Rows are points. The window is the flat piece filled in between its corners: a triangle in 3 columns, a solid with four corners in 4, and so on. A path goes straight from each point to the next, and from the last back to the first. After which points does the path pass through the window?
In the rows, 128 means zero.

Window:
[[ 91 214  91 119]
 [149 153  95  69]
 [171  84 102 196]
 [193  81 160 141]]
Path:
(1): [ 85 168 109  95]
(2): [129 211  84 153]
(3): [204 167 136 111]
(4): [109 117 119 145]
(5): [ 78 115  87  97]
(6): [134 190 115 133]
(7): [131 212  76 129]
(8): [ 59 174 123  96]
Through the window after points: 1, 3, 5, 7

Window (8 x 8):
[[130 176 149 147 175 140 112 128]
 [142 123  85 103  58 142 103 102]
 [169  99  99 105 174 156  88 143]
 [ 95 139 224  91 173  83 126  89]
 [ 61 145 190 132 166 158 168 116]
 [ 68 113 164  86 134   7 111 136]
 [166 128  69 152 194 159 146  92]
 [176  88 113 159  70 153 106 120]]
Path:
(1): [168 130 128 106 141 151 134 138]
(2): [ 93 111 105 144 126 137  74  48]
(3): [ 90  77 113 122 143  71  73  98]
(4): [133 171 180  78 132  95 158 162]
(5): [172 146 142 123 156 122 188 132]
(6): [102 103 129 150 180 135  68  92]
(7): [129 116  91 153 139 156  76 119]
(8): [176 109 113 130 113 127 147 135]
Through the window after points: 3

Window, 11 rows:
[[ 98 220 174 146 109 222  83 128 159  86 105]
 [153 124 163 193 174 175 220 124 112 164 116]
 [145 173 165  64 106 118 199 114 163 131  78]
 [174  47 132  47 174 139 161 194 117 123 141]
 [142  88 111 126 192 199 119  85  33 129  92]
 [135 103 116 149  75 145  58 167 174 141 140]
 [ 95 135 119 128 178  87 127 185  90  65  83]
 [204 220 161  64 135 143 131  80  60  92 148]
 [ 85 113 162 159 112  87  88 146 111  22 123]
 [174 206 122  82 166 147 247  94 151  68  77]
 [152 105 120  62  85 121 199 189 104 123 183]]
Path:
(1): [144 170 162 120 124 190 135 131 115  88  77]
(2): [175 105 126 133 101 147 145 162 105  59 102]
(3): [ 97 144 147  62 175 122  93 134 175 195 174]
(4): [112 122 121  94 139 103 185 136 114 114 143]
(5): [248 121 155  71 121 157 161 170  84  96  98]
(6): [169 148 181 134 132 178 171 131  87 115  66]
(7): [121 141  96  99 138 135 163 110 187 137 213]
(8): [ 58 171 108 147 176 153  83 116 147 115 182]
Through the window after points: 2, 8

Window (14 x 14):
[[ 56  91 153 156  91 192 115 157 122  93 203 158 102 200]
 [ 79  85 106 210 125 176  57 112 110 210 152 146 205 128]
 [119 165 117  99 205  95 192  95 112 107 162 111  98 152]
 [134 127 169 149 102 113 151 157 151 169 118 158 118 132]
 [153 148 111 176 180  59 177 131  41  85 189 150  46 187]
 [ 76  90 100 127  93  97 198 104  63 161  56 139  65 172]
 [123 111  23 131 141 243 114  82  96 119  99 161 164 115]
 [ 91 164  52 131 135 115 234 172 159 125  81  85  90 117]
 [126  43  31 110 114  66 160 119 133 102  67 106 186  45]
 [127 124 119 189 105 128 163  73 130 122 157 109 110 121]
 [124  26 102 115 116 145 217 187 108 139 121 100 134  98]
 [150 141  96 151 166 131  72 119 138 167 196 113  75 181]
 [123 146  96 107 133 111 141 101  48 114  46  52 167 108]
 [ 79 137 170 179 209  81 151 155 113 126  78  54  58  76]]
Path:
(1): [118  91 102 152 146 120 175 113 119 111 105  86 130 141]
(2): [128  66 131 201 156 120 154 135 151 152  93 160 110 249]
(3): [105 139 107 121 128 118 133 129 105 131 146  97 101  78]
(4): [110 147 108 130  96 116 147 106  80 158 152 109 115 100]
(5): [105  94  94 172 184 150 133 134 141 117  89 109 153 168]
(6): [162  95 116 169 149 166 125 116 145 137 106 119 131 172]
(7): [ 79 164  62 115 134 117 127 131  95 154 181 134  86 105]
(8): [ 47 146  71  95  93 130 158 127  60 157  94 145  76  94]
(9): [156  88 109 175 177 119 169 144 154 113 107  90 143 161]
(10): [120  90 118 158 143 126 154 106 126 152 105 114 146 140]
(11): [ 58 164  89 137  90 181  73 157  96 141 170 109 123  71]
(12): [104 136 103 120  96 114 119 144  78 144 133 144 119  57]
Through the window after points: 2, 4, 6, 12

Window:
[[173  87 114 105 121 103 121 152 116 170 101 102  88  97]
 [118  36 116 109  83 148  97 203 138 168 130 187 110 200]
 [128 114 199 115 193  79 164 134 151  99 182 224 210  53]
 [154  96  74  73 135  62  62 118  57 115 147  63 114 138]
 [107  99 152  81  65 162 149 140 169 121  81 135 126 218]
 [160  99 130  93  81 136 135 171  74 154  87 213 132 178]
 [ 74 148 197 195 135 173 161 175 150  72 127 201 178 124]
 [130 172 157  77 195 119 154 127 108  90 219 146  94  62]
 [ 51 163 185 136 149 176 109 114 160 161 118 207 194 121]
 [118 138 175 142 110 218 140 106 155  94 176 173 200  95]
 [181  94 173  51 120  60  30 168  95 126 121 155  90  86]
 [120 135 122 194 104 167 127  76 188 107 131 203 138 193]
 [171  96 158  65 234 135 107 139  97  87 136 141 120  82]
 [203 170 205  78 222  82  73 149  98 146 194  92 158  86]]
Path:
(1): [104  66 217 168 137 154 151  63  74  88 139 148 163 132]
(2): [158 142 124  63 170 107 108 180 164 122 148 176 144  96]
(3): [140 134  70 128 144 163 109 158 160 104  75 171 169 141]
(4): [109  98 237  92 110 122 138 117 113 162 169 133 108 118]
(5): [ 86  59 215 172 194  95 165  95  88 144 114 167 117 179]
(6): [172 161 124  55 104 132  75 179 151 122 150 171 167  58]
(7): [185 168 137  99 170 150 162 203 242  78 189 150 197 101]
(8): [103 115 189 126 136 128  94  81  43 135 127 154 120 111]
(9): [109 100 193 107 133 127 130 124  84 122 150 115 138 126]
(10): [222 148  84  93 141 119  84 172 157 152 118 189 136 118]
(11): [133 129 129  84 136 129 123 137 175 112 117 168 134 124]
(12): [105  61 174 173 112 185 141 137  20 125 177 158 125 136]
Through the window after points: 1, 3, 5, 9

Window:
[[ 95 168 166 199  88 153  99 115 129 109 138 100 165 127]
 [143 103 114 113 180 145 160 106 175 105 101 146  89 165]
 [ 66 134 218 100 116 189 101 179  89 134 127  96 137  92]
 [103 155 165 114 105 188  91  87   7 221 116  84  47  78]
 [155 165 111  77 211 160 151 180 147 211 244 124 137  56]
 [149  69 181 108  98 120 209 165 103 118  90 119 143 126]
 [129 120 113 123 145 123 161 123 122  75 168 116 101 160]
 [110 119 118  47  95 118 115 128 138  49  59 131 212  85]
 [103 103 113 152 100 107  96 161 130 115 125 134 144 158]
 [114 127 129 140 119  80 121 138 154  80 103 140  87 106]
 [121 154 108 135 140 123 119 175  92  92  81 123 148 104]
 [130 162 193  94 135 182 124 120 119 112 169 195 158 132]
 [ 93  93 152 120 168 124 198  82  67 161 131 144 123 120]
 [143 151 129  86 158  59 127 181 164 112 103  94 126 153]]
Path:
(1): [ 54 151 104 124 114 118 163 158 135 151 154 128  90 132]
(2): [199 102 171 131 146  96  86 119 135  34  59 136 136  95]
(3): [157  83 154 164 147 111  96 138 121  98 171 108 165 103]
(4): [ 95 149 122 102 117 136 142 145 121 140 106 130 102 145]
(5): [ 86 194 122 124 105 151 164 151 119 118 121  76 136 114]
(6): [135  87 174 171 134 126  89  99 123  99 156 154 137 145]
(7): [196  68 165  93 159 119 148 127 103 101 128 122 119 127]
(8): [ 55 167  95 138 133 150 150 140 181 129  90 143 116 151]
(9): [ 73 178 124 103  89 144 155 167 120 132 128 146  77 162]
(10): [166 101 133 126 183 107 130 123 127  88 152  95 156 110]
(11): [145 129 182 122 181 125  60 124  48  62 148 173 112 117]
(12): [106 131 130 121 105 118 160 145 167 126 112 121 116 112]
Through the window after points: 1, 3, 5, 7, 9, 11

Window:
[[118 199 171 156 105  95 154 249 111 143 168  90 195 163]
 [193 119  85 103 151 184 121 137 147 140 122 160 182 156]
 [139 163 199 127 101  76 125  63 154  91  50  54 148 112]
 [172 149  38  27 127 104 115  95  85 108 142 203  84 139]
 [109 157 154  87 142 168 130  65 127 143  54 130 179  95]
 [148  52  83  28 118 113 139 143 127 125  86 139 126 151]
 [122 105 155 140  90 140 127 117 144  91  89 146 105 144]
 [157 140  33 148 106 137 150 163  22 142  54 136 163 126]
 [167 143 216 151  66 141 141 142 117 144 174  91 129 144]
 [132  91 106  84 190 139 109 201 141 140 180 114 124 116]
 [128  20  91 140  79  76 175 100 150 127 128 172  94  96]
 [136 130  92 117 196 200 185 185 125 154 187 113 159 182]
 [179 157 130 109 175  99 149 173  66 160  97 158 117 148]
 [ 91  89 123 150 130  97 117 129 140 181 121 105 131 154]]
Path:
(1): [ 62  55 125  83 175 111  86 107  91  92 138 110 174 137]
(2): [163 127 114 105 104 118 153 140 135 148  85 124 125 134]
(3): [135 123 115  89 108 156 167 129 157 189 109  97 131 104]
(4): [136 160 166 146 150 114  92  88  66  54  71 160 188 151]
(5): [158  68  97 139 121 128 120 129  98 124 175 150 192 131]
(6): [128 238 126  98 130 122 173 189  87 159  29 103  93 147]
(7): [156 138 111 103 114 147 140 166 144 158 111 138  91 157]
(8): [141  98 134 129 131 115 136 118  60 106 165 147 180 123]
(9): [142 117 135 118 150 115 122 115  71 108  93 137 175 108]
(10): [123 154 128  95 107 150 154 129 167 168  97 118 128 139]
(11): [176 143  84  71  68 106 161 124 182 150  99 108  94 125]
(12): [112  96 133 128 165 149 112 137  82 112 123 134 179 138]
(13): [145 102 174 107 156 170 135 128  88  82 164 125 163 115]
(14): [170 169  73 123  75  69 130 161 174 215  70 131  88 177]
(15): [128 136 155 148  72 189 177 182 126 204  87 119  49  90]
(16): [156 131  96  66 191  80  90 113  99  71 150 133 227 193]
Through the window after points: 1, 3, 5, 9, 13

Window, 14 rows:
[[ 97 205 208 134 141  44 126 150 160  73  70 172 103 129]
 [122 132 175 133  80 158  87 169 113 115 126 141 149 141]
 [120 182 154  26 126  81   7 158  40 137 180  84 203 146]
 [132 135 189 170  70 115 145  58 113 169 183 198 124 217]
 [125 137  65 172 191 144  91 126  67  92 117  31 141 166]
 [ 73 165 108 137  91 132 166 148 136  86 152  73 147 148]
 [121 153 105 129 118 110 145 186 126 128  93 148 153 153]
 [189 118 167 133  26 141 182  70  77 176 150  86 147 121]
 [ 68 125 123 151  58 168 129  74 108 176 114 150 102 167]
 [126 179 160 174  85 176 161  95 135 201 143 101 128 113]
 [125 122 121 175  56 107 148  79 154 151 169  78 187  83]
 [126 138 121 136  84 112  80 160 126 144 141 122  84 184]
 [107 151 105 127 136 160 152  59 167 129 200 105 122  25]
 [ 52 127 222  67 176  86 123 124 142 154 138 109 140 182]]
Path:
(1): [106 129 156 146 106 113 142 153  99 145 138 137 129 139]
(2): [134 162 117 131  97 118 105 108 129 126 120  87 156 174]
(3): [133 174 133  80  92 126  71 111 164 122 134 106 142 170]
(4): [ 99 142 149 137 116 115 143 151  63 137 151 113 143 124]
(5): [ 94 145 129 126 125  96 119 145  65 150 150 103 133 129]
(6): [138 147 167 145  78 141  92 103 158 115 105 127 151 207]
(7): [119 150 134 152  82 153 127 107 148 146 138 123 128 166]
(8): [100 105 162 168 106  95 185 133  73 135 125 154 104 114]
(9): [ 79 129 124 164  90  72 116 182  64 168 164 134 106  93]
(10): [138 156 149 129 112 141 126 116 139 118 140  99 160 145]
(11): [138 168 123 133  91 167  79  90 175 128  79 141 160 197]
(12): [ 92 133 136 136 117  69 170 142  62 149 199  82 114 101]
Through the window after points: none

Window (14 x 14):
[[128 119 181 166 120 125 105 145 120 164 144 113 154 119]
 [176 151 144 123 121  86  96 212 129 147  90 143 129 142]
 [115 142  67 103 139 139 132 140 120 167 161  64 171 109]
 [129 105 126 186 132 117 138 144  73  97 156 109 121 165]
 [195  76 121 186 130  87 157  83 118  98 119  69 139 172]
 [156 138  70 149 165 164 140 121 108 181 131 141 120 111]
 [155 166 142 219  80 162  87 167 125 124 200 103 114 125]
 [156  96 103  85 152 181 150 162 144 142 138 103 152 117]
 [ 63  73  82 103 119 123  50 148 168 118 143  85 140 123]
 [116 215 196  78 162 166 159 100 249  11 189  50  75 140]
 [100 113 113 118  62 132 110 108 127 106 147 111 176 106]
 [125  43 105  55 117  86 137 134 140 160 124  85  85 154]
 [173 142 118 146 149 155 132 145  90 144 154 100 132  40]
 [103  99 116 147  86 143 180 161 130 172  87  75 155  38]]
Path:
(1): [131 108 118 124  92  96 140 116 175 129 166 139 180  94]
(2): [113 132 133 143 119 171  94 144  75 126 122  53 117 143]
(3): [120  98 124 111 107 159  81  97 146 142 106  46 104 139]
(4): [ 79  91  85 118 130 112  87 174 157 113 163 115 157 109]
(5): [170 120 132 155 120 127 164 160 198 126 211 179  98 110]
(6): [ 73 141 118 118 102 162  59 143  84 130 107  29 163 116]
(7): [146 133 138 153 123 143 106 154  98 142 111  62 141 120]
(8): [143 133  99 145 136 134 144 115 154 108 179 128 145  94]
(9): [137 153  99 177 123 124 139 149 161 145 203 127 146  88]
(10): [135 109 156 147  93 158 112 158 100 140  96  75 125 120]
(11): [130 115 102 107 108 181 108 146 106 153 109  59 141 146]
(12): [142 123 124 132 150  98 147 136 171 134 171 134 138  79]
Through the window after points: 1, 3, 9

Window, 14 rows:
[[247  85 144 139 114 102 137 108 159 202 198 131 103 183]
 [108 135  63 126 145 152 117 131 101 127 133  42 131 118]
 [ 30 105 109  86 126  94 129 153 156 178 100 165 170 198]
 [140 133  83 141 122  95 215 104 142 132 126 110 138 145]
 [ 29 125 213 150 111 100 123 168 126 153 142  65  78 137]
 [199  80 144 187 105  96 115 106 183 140 203 165 160 135]
 [ 77 201 124  87 134  90 146 199 139 164 123 160 186 163]
 [245  83 125 194 131 164 157 125 179 140 215 204  83 192]
 [115 129 129 201  47 126 155 200 139 125 190  19 144 230]
 [214  73 172 130 168 137 158 112 178 111 169 112 158 176]
 [ 53 106 128  77 131  41 113 217 131 121  82 124 108 132]
 [ 94 145 202 158  57 100  78 164 151 136  77 112  91 191]
 [166  99  91 101  87 176 184 141 171 145 160  94 141 104]
 [117  71 156  88 150  95 150 157  70 162  85 203 181 124]]
Path:
(1): [119 106 136 125 103  78 132 125 133 130 155 135 135 165]
(2): [114 116 150 138 144 105 130 187 150 159 103 129 128 152]
(3): [142  41 116 194 242 121 176 126 210 149  77 120 147 178]
(4): [140 169 144  83   7 131 125 155  77 151 212 142 141 147]
(5): [124 191 142  97 141 135 130 147 154  68 226 131 120 174]
(6): [128  61 104 191  76 104 144 155 154 216  72  66 138 157]
(7): [137 101 144 173 131 115 153 176 188 169 114  97 161 146]
(8): [ 87 123 170 139  92  99 118 146 123 131 162 103  97 160]
Through the window after points: 7

Window, 14 rows:
[[119 118 107 135 128 143 218 114  73 117 160 207  48 176]
 [ 81 143 211 132 132  32 131 145 144 178  77 149  67 141]
 [139 132 121 148 184 134 115 210 128  82  83 174 167  74]
 [ 47   9 126  98 203 171 127 191 145 213 118 176 195 140]
 [193 228  92 162 167 107 119 106 126  79 111 132 110 147]
 [ 75  88 208  93 174  63 122  78 115  55  89  90 195 139]
 [125 142 217 122 208 160  71 134 214 143 145 104  91 145]
 [ 85 156 111 153 128 102 146 104 199  91 168 153 116 151]
 [132  90 130 116  76 111  63 192 137 110   7 141 157 120]
 [ 96 134 147  72 103 134 178  94 154 138 158 116 124 117]
 [ 79 142 173 132 124 143 158 113 139 117  73 141 153 157]
 [100  66 126 168 138 166 118 174 202 208  86 101  72 103]
 [107  85 143  78 229 171 171 209 123 102 102 115 165 203]
 [170 116  78 109 184 187 176 139 224 110  67 178 117 168]]
Path:
(1): [103 137 131  93 177 130 121 112 166 105  87 115 114 138]
(2): [134 115 177 156 157 122 143 149 178 128 129 160 134 158]
(3): [111 109 167 118 148 102 148 142 145 126 118 139 173 149]
(4): [ 53 117 129 124 177 178 117 104 119  99  43 139  85 123]
(5): [ 75 127 108 117 166 119 130 129 152 114 113 144 109 147]
(6): [138  80 173 143 145 157 178 173 186 146 158 163 186 162]
(7): [142  80 149 151 137  91 126 119 140 143 117 153 180 147]
(8): [ 49 209 157  43 170 170 167 150 167  67  73 124  54 141]
(9): [ 55 123  92 119 233 174 115 186 127 157  41 164 133  86]
(10): [200  83 163 130  99 111 169 144 182  76 166 160 158 185]
(11): [139 120 194 135 150 158 156 163 148 127 102 146 152 175]
(12): [ 88  94   9  92 168 119  98 117 148  82  84 145 117  71]
(13): [ 63 207 125 100 172 129  46 143 130 136  51 136  80  85]
(14): [130  56 150 145 127 121 153 147 169 124 102 121 151 152]
(15): [148  92 134 147 116 136 134 176 144 133  81 151 142 137]
(16): [ 77 146 115 113 173 140 115 142 161 144 108 150  86 129]
Through the window after points: 1, 3, 5, 9, 13

Window:
[[ 71 146 197 107 123  75 123 166  85 102 152 148  97 139]
 [171  30 108 100 173 122 138 139  63 161 106 130 133 175]
 [180 136 131  97 155 111 160 114  39 100 143 145 209 155]
 [185  40 100 167 129 146  72 143 127 150  92 168 153  85]
 [ 89 147 122 150 154 147  29 144 137  42  98 116 133 117]
 [111 139 104  90 143 136 178 134  89 103 101 158 176 125]
 [129 171 126 115 180 112 151 111 145 168 130 249 157 160]
 [ 95  97 217 111 125 117  82 132 125  45  78  73 142 140]
 [193  73 141  80 107 203 106 123  59 146  81 153 176 182]
 [126 114 118 110 170 152 129 113 139 144 212 130 178  96]
 [175  94 127 124 152 120 115  62  93 116 157 111  94  64]
 [155 160 123 173 198 142 162 120 105 139 144 134 132  79]
 [142 154 189  79 160 134  44 169 184  83 109 167 105  76]
 [149 121 125 114  72 150 133 176 173  47 184 150 150 186]]
Path:
(1): [164  80 159 103 156 152 126 134  84 110 109 204 140 123]
(2): [138 138 100 115 134 117 123 130 134 137 144  91 170 119]
(3): [139 120 123 121 142 108  95 150 123 133 133 129 139 122]
(4): [140 102 171 123 153 140 119 124  90  98 125 175 132 137]
(5): [122  98 197  94 175 144 115 148  82  52 134 180 148 143]
(6): [180 144  63 136  80 141 137 119 149 167 121  94 162 133]
(7): [137 167 150 101 120 111 102 162 128 125 129 136 158 144]
(8): [ 84  87 158 136 165 123 143 120 100  73 155 194  90 130]
Through the window after points: 5, 7

Window, 14 rows:
[[153 135 100 137 142 101 152  59 144 100 113 153  69  71]
 [118 105 100 148 146 102 113  92 211 228 209  47 148 123]
 [ 75 150 137 165 162 141  75 143 163 156 152  78 170 107]
 [ 56 199 126  55 157 142   7  72 153 230 120 115 190 130]
 [156  80 139 110 170  76 143 154 153 167 157 119 167  95]
 [ 97 111 105 149 155  43  88 112 114 119 144 151 168 171]
 [181 154  67 144  99  17 183 103 171 147  34 152 138 101]
 [ 76 189 124  82 184 161 180 103 107 184 147 138 116 101]
 [139 141 132 115  83 156 136 123 158 130 141 144 127 134]
 [148 147 117 110  70  83 125 127 131  89 144  72 145 104]
 [ 82 143  79  60 146 146  94 110 176 159  75  76 234 140]
 [ 95 131 132  44 125 118 199 191 195 105 139 117  94  96]
 [183 215 168 107 245  66 115 112 160  81 177 140 144 165]
 [ 91 152 130  74 156 163  77 126 121 187 110  83 111 157]]
Path:
(1): [132 152  83 101 145 131 109 172 138 115 163 122 106  97]
(2): [ 90 139 185 112 153  91 150  64 149 197 123 110 141 155]
(3): [ 60 146 177 127 158  86 144  96 209 124  93 141 167 126]
(4): [191 138  29  60 124 135  92 159  83 153 145  79 158 118]
(5): [149 151  78 118 145 113 107 145 154 168 137 152 188  78]
(6): [104 137 120 104 135  87 135  93 169 144  84  82 148 143]
(7): [ 89 123 185 110 223  62 124  69 110 114  97  64 120 116]
(8): [182 140  67 113 100 121 129 185 211 184 211 170 179 128]
Through the window after points: 5, 7
